Each row of a before or after table is a point. One or more steps were done to the points. Then noise was added and the rows were shuffled. The steps act on how far a point lies along the listed directions, d1 being the first. Name the steps. A step turns or swaps two directions, mirrors them in a line or flattens them onto one, adds a multiple of one to another, or multiplies one. Angles are multiples of 10 degrees, from the lower direction toward the higher: turns from -170 to 170, lines from 10 to 170 but not 90. Use the fewest steps. Two steps may share a direction if one is a turn and the other turns, adds or multiplies; they go together, in the order done. Otherwise the lowest direction goes first.

Directions:
(1): [42 -2]
(2): [ 2 42]
Before:
[[  12   10]
 [ -60  -38]
 [ -20   -5]
 [  17   22]
 [  -6    2]
 [ -17   38]
 [-100    4]
 [  15  -16]
 [ -36   -2]
 [  22  -17]
 [  23  -13]
 [   9    2]]
After:
[[ 19  14]
 [ -3  -6]
 [ 14 -22]
 [-18   5]
 [  9 -12]
 [-55  40]
 [ 22  13]
 [  9  -7]
 [-20 -36]
 [-97   8]
 [-35   2]
 [ 18  15]]
Steps: multiply d2 by -1

Directions:
(1): [-3 42]
(2): [42  3]
Before:
[[-14 -18]
 [ 28   8]
 [ 20  62]
 [ -3  -1]
 [-40  16]
 [ -7 -62]
 [-11  35]
 [ 11  20]]
After:
[[ -8   0]
 [ 45  27]
 [-16  14]
 [-18 -27]
 [ 55   8]
 [-76   4]
 [-31 -11]
 [ 26   9]]
Steps: multiply d1 by 0.4; multiply d2 by 2

Directions:
(1): [ 45  -6 -25]
(2): [ -9  44 -27]
(3): [24 27 37]
Before, 11 rows:
[[ 14  -4 -21]
 [-14   4   4]
 [  2   4  -9]
 [  6  -1  11]
 [  8  -6 -30]
 [  5  14  16]
 [ 15 -26  46]
 [  5 -43   4]
 [  5 -24  45]
 [  2 -15  49]
 [ 15  20  11]]
After:
[[-15   2   3]
 [ 13  10  28]
 [-10 -27 -60]
 [  6 -17 -37]
 [ -3  -1 -15]
 [ 26  14  87]
 [ 25  -2  76]
 [ 40   0  83]
 [-13 -62 -20]
 [ 26  36  47]
 [ 37  46  47]]
Steps: multiply d3 by 3

Directions:
(1): [ -8 -38 -28 -36]
(2): [ 25  23 -49   8]
(3): [ 20 -40  -2  40]
(4): [ 50  -1  21 -26]
Before (10 x 4):
[[ -8   6  14 -29]
 [-34  -9  26  45]
 [ 12 -20  17 -67]
 [  1 -27  50  16]
 [-54  19   5  -8]
 [-21   7 -24 -14]
 [-34  38  29  11]
 [  5 -20  68  10]
 [-30  56 -11  25]
 [-34  -5 -10 -33]]
After:
[[ 22 -25  76   8]
 [-19 -15   7 -60]
 [ 16 -33  55  17]
 [-55   1 -18 -27]
 [-13  43  40  -9]
 [-13  12  13 -31]
 [-55  26   7 -14]
 [-14 -17  33  41]
 [-13  64  -4   9]
 [-32   9 -31 -11]]
Steps: add -0.7 times d1 to d4; multiply d3 by 1.3

Directions:
(1): [-62 -34   4  17  -6  -8]
(2): [  1 -23 -23 -14  64  -3]
(3): [  3  14  56  24  29 -24]
(4): [ 26 -41   4 -16 -19 -49]
(5): [ 21  -9 -29  64   0  -5]
Before:
[[  3 -35   1   1  31  -9]
 [ 33  32 -72  58  27  31]
 [ -8 -10  -5 -25 -17   1]
 [ 31 -24  16 -63  -4 -15]
 [ -8 -43  -7 -57  30  -7]
 [  8  49  25   8  54  53]
 [ 18  -8  11  12  12 -19]
 [-15  18  41  10  57  35]]
After, 8 rows:
[[ 31 -23 -52  51  33  17]
 [ -3 -21 -20 -28  -2  18]
 [ -3 -15   1 -22  16  -4]
 [ 50 -34 -38  14 -47 -56]
 [-24  25  15 -39   7  42]
 [ 13 -26 -42  34  38  22]
 [-14  16  13   0  -9  15]
 [-29   6 -28 -36 -19  58]]
Steps: multiply d1 by 0.4; turn d2 and d3 by -80 degrees; turn d4 and d5 by -90 degrees

Directions:
(1): [-21   2 -32  61  28 -22 -28  -3]
(2): [ 31 -36  22 -15  59   2 -25 -12]
(3): [ 13  15  64  39   0 -19  16  23]
Before (8 x 8):
[[ 44 -13  45 -96   1  17  38  -4]
 [ -7 -27 -31  33  34 -24 -38  -5]
 [-48  38 -50  24 -57 -10  16  11]
 [ 24  -6  27 -18  12  -7  -3  21]
 [ 30 -38 -10 -47  13  17 -10  -8]
 [ 55 -34  45 -92   5  41   9  -3]
 [ 14 -24  21 -71 -29  37  16 -17]
 [  3 -17  -2 -23   3  10   0 -11]]
After (8 x 8):
[[ 16 -18  49 -61 -39  36  28  -9]
 [-30  15 -35   7 -22  -6  -1   1]
 [ 17   0  20  -7   4 -13  -2  28]
 [-14 -29 -48  18  19 -11 -32  -5]
 [ 48 -10  63 -69 -22  29  29  12]
 [  3  -8  -1 -25  -5  11   7  -5]
 [ 43   3  69 -69 -11   7  51   7]
 [ 25 -24  -2 -42 -13  16   3  -2]]
Steps: turn d1 and d3 by -20 degrees; multiply d2 by 0.4

Directions:
(1): [-22   6 -22 -33 -33  -8 -11  31  62]
(2): [ -5  68  27  26 -18   7 -34  20 -11]
(3): [ 11  -9 -65  53   1   6 -17  24  -4]
(4): [-30 -16   7 -21  56  17 -38  39 -11]
(5): [ 69  -5  -3 -36 -12  24 -35   5  -8]
(6): [ 18  36 -18 -22  20   1  58  42 -15]
Before:
[[ 48   9  38 -34 -30 -10  22 -15 -27]
 [  7  53  71 -40 -10  23 -63 -13 -13]
 [ 48   4   0  -6  58  44  -8  30 -44]
 [-15  56  16   6 -51  10   6   1  17]
 [  9 -10  64 -41  30  24   3 -18 -37]
 [ 11 -28 -24   7 -36  18 -37  16  21]
 [ 31  45  43 -50 -48  -7  45  21   4]
 [ 18 -29 -17  19  13   0  -3 -62 -28]]
After:
[[-16  50  24  10 -36  15   4   0   1]
 [ 20 -30 -18  17 -25  26 -36   9   7]
 [ 44   8  -5 -16  37  40  -8  32 -23]
 [ 10 -28 -25  10   7   3  -7 -49  -6]
 [  6  -5  55 -46   7  25  -2 -12 -16]
 [ 26  43  48 -48 -38  -1  41  23 -10]
 [ 43   7  34 -44 -29  -6  14 -10 -20]
 [  6  53  72 -40 -16  22 -59 -14 -13]]
Steps: multiply d1 by 0.4; multiply d4 by 0.7

Directions:
(1): [  2 -15 -42  71 -18  23  28  31 -17   0   4]
(2): [ 47 -20  55   9  21  38  -5  35  18  -9  25]
(3): [ 14   5  38  13 -59  -1  48 -46  12  -3   5]
(4): [ 27  -8 -13 -13   2 -57  19  11 -28 -23  61]
(5): [-14  31 -28 -42 -13  29  37  33  44   1  26]
(6): [  2  50  12  16  30 -10  26   8  -2 -64 -33]
Before (13 x 11):
[[  17  -36   -9   42  -35    2  -16  -13   -7   47  -24]
 [  11  -49    0   16   -9   13  -32   -5  -23   27   -8]
 [   3  -13   37  -24  -13   34   -9  -19   26   48   12]
 [   7  -15   27  -45   10   12  -17  -11   44   33  -12]
 [  62  -57  -29   -5  -12 -109    6   32  -43  -13  114]
 [   9  -14  -18   10  -22   35   -2    7   18   18   -9]
 [   5  -28  -16   29  -34   24  -16   31   -9   48   -3]
 [   3  -10   23  -33  -17    7  -25   -4   15   25  -10]
 [  25  -22  -14   10    8   11   29   20  -20   -2   32]
 [ -18   -7  -22    2  -46    1   21  -43   29   51   -4]
 [  10  -36  -18    9  -10    9  -16    2  -20   23   37]
 [  34   -3   37   44   22  -59  -13  -18  -31  -48  -27]
 [  17  -36   24   68  -74   29   24  -75  -19   38    6]]
After:
[[ -16  -18  -73   60    5   14  -18   46   -8   15  -24]
 [  40  -27   52   21    9  -16    0  -22    4   -7  -20]
 [  16   72  -15   38   23   26   71   29    5  -83    5]
 [  26   34   12   -1   15  -48   42  -13   10  -47   11]
 [  21   29   23  -10  -46   14   44   20   25   -4    9]
 [  29   -9   41   20  -12  -10   -2   -5  -10  -14  -13]
 [  17   -5    5   27  -38   27   44    4    2  -12    2]
 [  28   12   63   26   10    6   16  -20   -3  -22  -11]
 [  -8   20    2    6  -37   26   35  -27   13   -5    0]
 [  29   10   16  -21   -5   11   16    5   24  -18    8]
 [  36   23   -7   25  -27    3   56   26   21  -19    7]
 [ -18   16  -14  -26   -5   35   22  -12   17   15  -25]
 [ -84   42  -66   18  -75   -3   20  -65   31   30 -100]]
Steps: turn d1 and d5 by 90 degrees; mirror d2 and d4 in the line at 150 degrees; turn d3 and d6 by 110 degrees

Directions:
(1): [  7 -43   2 -56  24 -35 -41   0  41  16   5  20]
(2): [ 29   1 -19 -26   1  -9  28 -20   8   9  47 -73]
(3): [-37 -44  20  46 -40  -2 -35 -23   9  21  24 -24]
(4): [ -3  19  68  -5  52  26 -22 -35  -1 -12  -6 -24]
Before, 8 rows:
[[ 25  38 -24 -22  -6  36  44  24 -10  -4  15 -16]
 [  6  28 -16   8  -7   5   8  25 -28 -11 -24  49]
 [-13 -15  -5  28 -32  14  20 -10 -25   0  22 -50]
 [-29 -34  32  10  -5  -3 -78   2  31   2   4  51]
 [  3 -47 -23 -15  -9 -30 -27   3  34  29  42 -37]
 [ -2  -2  -4 -29  36 -15 -38   4  32 -18 -33  60]
 [-16 -11   8  56   6   2 -17 -11   9   4 -27  28]
 [  4 -24  66 -24  45  14 -24 -57  20   0  22 -53]]
After (8 x 12):
[[  8  35   1   2   9  11   6  12 -26 -14 -19  30]
 [-28 -15  99   0  45  22 -95 -36  32  -9   6  16]
 [ -4  16  60 -36  88   9 -58 -31  30 -31 -37  35]
 [ -6  -3  24  44  23   7 -14 -30  11   3 -14  -5]
 [-18 -45   4   5  -2 -20 -54  12  27  18   5  14]
 [-13 -27 -50  34 -67  -4  34  14 -23   9  24 -29]
 [ 23  25 -63 -15 -36  23  53  47 -11   3  13   7]
 [ 18 -34  20 -32  17  -5   1 -45  24  11  45 -70]]
Steps: add -1 times d1 to d2; turn d2 and d4 by -60 degrees

Directions:
(1): [-12 -24 -23  10  31  -5 -12  10  48  53  -2  50 -37 -31]
(2): [ -5  14 -26  63 -34  26 -16 -18 -18 -38  -6   5 -45 -39]
(3): [-60 -42  11  -4  -2  32 -29  35  23 -29 -45 -19  13   4]
(4): [-38 -17  48  -3  22 -44  22 -51  -7 -17 -10  -8 -50   5]
Before:
[[-27 -16  18   3  -8   4   7   3 -17 -30 -38 -40  -6  26]
 [ 72  25 -11 -25  17  -8  19   9 -28  52  35  11  49  36]
 [ 46  56 -18  16 -20 -13  18   1 -21  32  36 -24  14  17]
 [ 21  19 -11  -7   3 -17   6   2  -8  14  26  -2 -31  -8]
 [-52 -29  32  26  -6 -32   2 -44  -7 -43 -25 -17 -62 -24]
 [ 50  47  -4   0 -55  29  -3  22 -25 -10  11 -18  67  16]
 [ 47   8  -5  -1   9  -1  11  -9  23  43  17  25 -12 -28]
 [-46  -9  41   4 -16  -3  -1 -23  -5 -40 -41 -36   8  27]
 [ 65   8 -54   8 -10  11  -3  24  14  42  39  38  39   2]
 [101  52 -29  12 -56  24  28  10 -63   1  58  -3  58  20]
 [-78 -52  88  -2  42 -26  18 -25  -2 -30 -38 -22 -39   8]
 [-25 -11  44 -12   9 -27  22 -53   2  -8 -12 -14 -43  34]]
After:
[[-27 -22  27  -7  25 -25  11 -39  28  27 -14  15 -54  21]
 [ 59  39  15   1 -54   5  42 -20 -79 -41  38 -38  42  34]
 [ 20  17 -11 -11  -1 -11   1  11  -8  12  21  -5 -24  -8]
 [ 56  16 -38  -2 -28  17  -2  25 -12   1  29   7  63  21]
 [ 53  16 -13  -1  -1  17  -1   8  14  28  14  12  10 -21]
 [-44 -34   5  32   6 -29  -8 -31  22  -4 -22  14 -74 -42]
 [-48 -15  38   7   3 -20   1 -38   9 -17 -34 -12 -18  13]
 [-66 -57  58   6  55 -27  12 -14  34  13 -28  22 -58 -14]
 [-35 -23  16   6   4  -6  16 -12  -5 -21 -37 -27 -26  19]
 [ 24  44  34   0 -56   7  15 -10 -45 -38   5 -40  50  33]
 [ 54  21   8 -29  15  -8  21   1 -34  25  21 -12  54  46]
 [ 26  48  -2  15 -20 -18  20  -7 -27  10  20 -38  11  26]]
Steps: turn d1 and d4 by -40 degrees; multiply d3 by 0.7

Directions:
(1): [ -3   8 -26 -37   6  17  -7  45 -71 -30  -4  -1 -36  35  33 -37  11 -25]
(2): [ -6 -13  11   7  -7  23   6 -27 -14  80  28   9 -17 -29  52 -32 -28 -38]
(3): [-30   4  23 -27 -44  37  15  14 -47  13 -23   9  21 -40  -7   4 -11  72]
(4): [ -6  -3 -63   8 -23 -26 -47  -1  -6   7  -1   9 -15 -29 -61 -44 -44   1]
(5): [-29  28 -19   2  -5  70  -6  -8  46 -13  -2  47 -62  -9  -7  19  18  -3]
(6): [-42   5 -27   1  -3  27 -32 -43 -14  15  31 -28  24  75   0  27 -22  22]
Before:
[[  4   2  17  -4  14  14  24   9  -6  -3   4   9   2  -3  30  18  18 -10]
 [ 14 -11  13  -3  19   2  24   3 -15  40   4   6 -17 -11  48 -26   3 -36]
 [ -1  -7  13  -6  -9   8   9  15 -10  14   3   7   3 -27   2 -23  -3  10]
 [ -7   5  20   1  -8  21  15 -10   3  22  -1  12  -9 -15  21  -3   0 -10]
 [ 15  -3 -17   7   2 -15  -6  10   4 -10   7   2 -21  14   4 -19  -4 -22]
 [  4  -4  16   6   1  -1  11   0   0  18   8   3  11 -18   9  -4 -10 -11]
 [  5   1  14  21   5  -4   4 -13  52  -7   2  19 -10 -13 -25  35  15   3]
 [ -1  26   2  -8   4  36  10  20   1 -19  -2  23 -37   4  20   7  21  -6]
 [-15   3  18   3  -7  16   9 -25  10  27  -4   6  20 -18  -3  29  -5  29]
 [  0   7 -14  -7   1  13   2   5  12 -17   2  11 -35   0   2   8   4 -18]]
After:
[[-18  -4   3   4   3  24  -4 -18  -6  36  30  -4   1  16  23 -15 -13 -10]
 [-28 -14  -1   3 -15  52  11 -36 -25 119  27  28 -30 -46  58 -45 -43 -27]
 [-13  -6  -1   9 -14   9  -9 -31 -14  67  22   3  -7 -18  26 -33 -38 -30]
 [  6  -8  -1 -11 -12 -20   3   9 -24  -6  -5 -11  11 -10 -11  -1 -17  11]
 [  4   8 -28  -3 -14 -22 -23  14 -37  -2   4  -8   9   3 -18 -25 -25  12]
 [-16   0 -32   4 -10  14 -15  -6 -10  13  12  16  -9 -22 -12 -10 -20  -4]
 [  7  -7  18  -4 -17   2  19  15  -8   2  -8   2   4 -12  14  -4   1  18]
 [  7 -11  12  15 -16 -37  -5  -5  23 -11 -12  -4  35 -24 -58  32  -8  46]
 [  0  -1 -16  16  14 -11 -15 -27  16  28  17   2  -4   3   0   1 -13 -23]
 [-13  -2   8   9  -7  25   4 -20   2  44  20  12  -2 -18  18  -4 -25 -15]]
Steps: turn d3 and d6 by 130 degrees; add -0.7 times d3 to d1; multiply d2 by 2.5; turn d4 and d5 by -150 degrees

Directions:
(1): [-36  23  21 -10 -19  -6   8  32 -33  18 -32  -3 -12  25  38  -4  32  18
  85 -30]
(2): [  4 -61  26   6   9   8 -21  33 -14 -61   0   9  31  52  -5 -59  23   0
 -11 -11]
(3): [ -8 -27  33  29 -47 -66   6  15  31 -22  15 -25 -46 -40 -25 -21 -12 -19
  28  11]
(4): [  3  23  13   2 -12 -52 -27 -10 -37  16  -5 -79  17  48 -20  25  13 -14
 -39 -16]
(5): [ 45 -15   6 -30  -2 -55 -37 -17  13  29 -37  38  41  18  -3  -2 -27  14
  35  46]
Before:
[[  10  -12    1  -29  -17  -15  -25  -10   11   15  -11   30    9   14
   -14   -7   -5   13   31   38]
 [ -13  -85   53   -2    2   22    5   60   -2  -73  -20   58   25   46
    28 -108   39    4   78   -8]
 [  27   -3    8  -27    1  -42  -27    5  -38   28  -22  -22   30   63
     8    1   19    1    4    2]
 [  22   19  -21   -3   21  -13    3    1   -4   30  -21   16   27    0
     4   52  -36  -12  -36   32]
 [  14  -23  -14    1   34    6  -19    5  -13  -64    9  -19   30   50
   -14  -39   19   -6  -57  -36]
 [  19   -4    4   -3   21    3   -6  -23   10   10   18    1   -4    5
    -1   15  -17  -12  -24    2]
 [ -40   -3   38   40  -46  -19   20    5   14   -4   27  -78  -49  -33
    -7    7   22  -17    2  -38]
 [  -6  -10    2    4   -9  -24   36   10   32    3  -10   39  -53  -36
     1   -3    6   14   57   -1]
 [  -5   31   22  -32  -46  -73  -41  -12  -28   39  -44  -45  -12   35
    17   23   11   11   36   -7]
 [ -42   20   36   -4  -34  -34    9   50  -22   21  -21    3  -44   -6
    29  -37   40   16   88  -35]
 [  -4   33   10   17  -18  -53   -4  -15   13   34    8  -64  -25  -21
     5   26  -12    6    3  -11]
 [ -16   10   24   -1  -14  -56   -9   27  -35   17  -23  -47   25   43
    -2    2   18  -13   23  -24]
 [ -39   49    8    7   -3   24   -7    8  -48   42  -29  -15   -9   33
    18   12   29   20   20  -42]]
After (13 x 20):
[[  15  -10  -11    8  -14  -58    8  -10   58  -20   11   22  -44  -63
   -17  -22  -31   -7   37   12]
 [ -37    7   -2    0  -17   30    4    6  -14  -12   28  -22  -29    6
   -14   -1   30   -2  -12  -16]
 [  40  -70   26  -16   11   -5  -45  -13   15  -15  -14   23   72   43
    -7  -32   -5   10  -17   25]
 [ -16   24  -23   11   22   43   42   29   -5    8   -8   31   -4  -21
    25   36  -15   -9  -15    2]
 [  16  -22   -7   20   15  -15    1   -4   17  -15   28  -29   23  -14
   -40   -2  -22  -36  -76   10]
 [  14   -5  -18   16    0    3   21  -10   18   -6   47  -26  -38  -39
   -24   11   -4  -26  -64    3]
 [  30  -28  -13   -1   46   39  -21   -8    9  -17    7   12   40   21
    13  -16   -9   20  -52   -3]
 [  13  -11  -20   -1   10   31  -19  -36    4  -32   31  -32   -3    4
   -20    3   -2  -18 -119   -7]
 [  17   -2   24    1   -1  -59  -46    0  -35    2    2  -63   28   57
   -35  -21   25  -12  -76  -19]
 [ -29  -15   77   36  -69 -115    4   22   -5  -21    7 -109  -42    7
   -30  -27   24  -45   33  -15]
 [  26   25  -10   10    6  -24  -37  -44   -4   48  -10  -22   12    4
   -34   28  -24   -4  -60   15]
 [  -1   -4   11   -4   20   18    8   -8   12    9   10   28  -22   -6
    16    5   -7   -7   19   -7]
 [  -7   -4   14   -8   14  -16   -3   17  -34   -9  -22  -23    8   72
    -7   -6   46   16   -4  -38]]
Steps: turn d1 and d4 by 110 degrees; swap d2 and d3; multiply d5 by -1
